Every row gives one point. A path goes straight from each point to the next, and from the last back to the first. The post is the endless flat space through its rows: a point in 2 columns, a line in 3, a plane in 4, and so on, so that a path can go around it. How many times does the path go around the post? Going back the other way cancels.

Post, 2 rows:
0.25,0.29,0.34
-0.38,-0.06,-0.38
Path:
-0.03,0.39,0.11
-0.41,0.47,0.25
-0.23,0.42,-0.40
0.30,0.08,-0.24
0.30,-0.01,0.15
-0.19,-0.34,0.24
-0.86,-0.05,0.19
-0.78,-0.37,-0.39
-0.72,-0.34,-0.38
-0.41,0.45,0.45
0.17,0.65,0.15
0.38,0.61,-0.13
0.30,-0.07,-0.08
0.28,-0.04,0.31
-0.88,-0.24,0.09
0.08,0.81,0.69
-0.16,0.50,-0.13
0.11,0.33,-0.39
0.28,0.03,0.04
0.16,-0.23,0.65
0.04,0.14,0.41
-0.20,-0.30,0.14
-0.57,-0.06,-0.09
-0.35,0.22,-0.15
0.07,0.91,0.02
-0.26,0.28,0.10
-0.50,0.48,-0.32
0.54,0.58,0.38
0.77,0.04,-0.14
0.62,-0.13,0.51
-0.69,-0.65,-0.01
-0.20,0.39,0.26
Times around: 4

Post:
0.09,-0.23,0.35,0.00,-0.29,-0.36
-0.14,0.56,0.25,0.14,-0.18,-0.32
0.53,-0.39,-0.01,-0.12,0.26,0.68
0.18,-0.77,0.07,-0.77,0.21,0.23
-0.18,-0.19,0.00,0.16,0.03,-0.46
Path, 24 rows:
0.30,-0.12,0.20,-0.65,-0.35,0.23
-0.57,0.03,0.16,-0.44,-0.19,-0.32
-0.75,-0.30,0.31,0.14,0.09,-0.86
-0.27,-0.30,-0.12,-0.57,0.49,-0.71
-0.06,0.53,-0.73,-0.31,0.19,-0.16
0.43,-0.28,-0.19,0.08,0.04,0.76
-0.13,-0.50,0.27,0.79,0.09,0.07
-0.22,0.40,0.57,-0.24,0.46,-0.08
0.17,0.41,-0.46,-0.14,0.55,0.18
0.63,0.14,-0.21,-0.43,-0.11,-0.09
-0.35,0.44,-0.31,-0.30,-0.35,-0.23
-0.19,-1.10,0.21,0.16,-0.05,0.31
-0.05,-0.52,0.91,-0.38,-0.32,-0.50
0.52,-0.30,0.90,0.72,-0.04,-0.23
0.24,-0.18,-0.41,-0.39,0.54,0.14
-0.21,0.64,-0.47,0.15,-0.16,0.08
-0.81,-0.09,0.13,0.47,-0.08,-0.33
-0.05,0.05,0.21,-0.08,0.25,-0.07
0.01,0.37,0.38,-0.61,0.14,-0.62
-0.21,0.02,0.08,-0.65,-0.12,-0.62
0.32,-0.23,0.25,-0.06,-0.51,0.02
-0.75,-0.52,-0.03,-0.59,0.29,-0.54
-0.23,-0.16,0.41,0.04,0.35,-0.35
0.43,0.06,0.28,-0.23,-0.24,-0.35
Times around: 5

Post (10 x 11):
0.04,-0.31,-0.03,0.58,0.31,0.33,-0.19,-0.13,-0.05,-0.30,0.17
0.15,-1.02,0.31,-0.31,-0.21,0.49,-0.07,0.18,-0.23,-0.33,0.17
0.56,-0.41,-0.21,-0.85,0.57,0.10,0.46,0.37,-0.06,-0.01,0.40
0.01,0.00,0.26,0.25,0.45,-0.08,-0.59,0.32,0.16,-0.10,-0.20
0.22,0.32,0.43,0.54,-0.21,0.36,-0.31,-0.42,0.11,0.60,0.27
0.01,0.21,-0.24,-0.55,-0.06,-0.50,-0.12,0.37,0.01,-0.36,-0.14
0.43,-0.63,-0.20,-0.41,-0.01,-0.48,0.39,0.60,-0.37,-0.56,-0.24
0.38,-0.78,0.23,-0.27,-0.15,-0.08,-0.20,-0.54,-0.54,0.13,0.14
0.13,0.45,0.47,0.10,-0.16,0.32,0.16,-0.36,-0.16,0.11,0.07
-0.14,0.09,0.28,-0.05,0.71,-0.05,0.47,0.32,0.63,-0.28,0.56
Path:
0.62,-0.98,-0.04,-0.21,-0.10,0.07,0.35,0.04,-0.50,0.16,0.17
0.00,-0.22,-0.30,1.07,0.74,-0.33,0.41,0.06,0.15,-0.53,-0.10
-0.16,-0.41,0.52,0.22,0.61,-0.08,0.11,-0.50,0.45,-0.32,0.45
0.56,-0.63,0.43,-0.40,0.27,-0.52,-0.03,0.71,-0.10,-0.61,0.10
0.48,-0.17,-0.13,-0.12,-0.06,-0.28,-0.16,0.49,-0.15,0.19,0.19
-0.23,-0.46,-0.16,0.31,0.77,-0.63,-0.43,0.55,-0.06,-0.28,0.02
-0.45,-0.51,-0.46,0.15,-0.10,0.18,-0.70,-0.06,-0.19,-0.75,-0.19
-0.05,-0.46,0.34,-0.32,0.04,-0.46,-0.09,0.53,-0.31,-0.40,-0.62
0.42,0.08,-0.26,0.35,0.18,-0.15,0.97,0.10,-0.18,-0.11,0.30
-0.08,-0.36,0.28,0.34,0.65,0.53,-0.34,0.04,0.01,0.10,-0.36
-0.08,-0.42,0.27,0.60,0.33,0.00,0.02,0.12,0.74,-0.62,0.00
0.60,-0.43,0.44,0.19,-0.61,-0.18,0.18,0.16,-0.09,0.14,0.15
0.43,-0.16,0.07,-0.29,0.51,-0.14,-0.07,0.87,-0.17,-0.16,0.08
0.49,-1.29,0.05,-0.94,-0.23,0.84,-0.34,0.39,-0.44,0.49,0.35
-0.17,-0.50,0.28,0.79,0.29,-0.13,-0.07,-0.08,0.08,-0.18,0.02
-0.29,-0.32,-0.06,-0.09,-0.07,-0.56,-0.16,-0.53,-0.40,-0.40,-0.02
0.09,-1.15,0.11,-0.19,0.81,0.42,-0.28,-0.22,-0.04,-0.05,-0.10
-0.21,-0.69,-0.20,-0.02,-0.29,-0.09,-0.02,-0.03,-0.15,-1.16,-0.12
0.67,0.38,0.06,-0.62,-0.16,0.21,0.13,0.11,-0.19,0.09,0.27
0.43,-0.54,-0.16,-0.13,0.30,-0.09,0.75,-0.21,-0.12,-0.88,0.59
0.10,-0.19,-0.12,-0.51,0.68,-0.22,-0.37,-0.49,0.64,0.09,0.52
0.58,-0.33,0.17,0.10,0.13,-0.01,0.35,-0.54,-0.13,-0.09,-0.10
0.13,-0.50,0.50,0.74,-0.22,0.07,-0.18,-0.60,-0.13,-0.31,0.26
0.26,0.58,0.61,0.31,0.41,0.02,0.29,-0.07,0.29,0.06,0.78
-0.44,-0.13,0.08,-0.34,-0.07,-0.19,0.26,0.60,-0.04,-1.03,-0.15
0.09,-0.13,-0.22,0.17,-0.49,0.16,0.02,0.26,-0.19,-0.12,-0.19
0.36,-0.71,-0.18,-0.68,0.76,-0.13,-0.03,0.37,0.03,-0.14,-0.25
-0.19,0.27,0.46,0.43,0.47,-0.31,0.32,-0.37,0.57,-0.28,0.57
0.43,-0.14,0.15,0.43,0.15,0.31,0.01,0.45,-0.21,-0.70,0.08
-0.28,-0.08,0.42,-0.36,0.48,0.09,-0.16,-0.01,0.01,0.07,0.68
Times around: 4
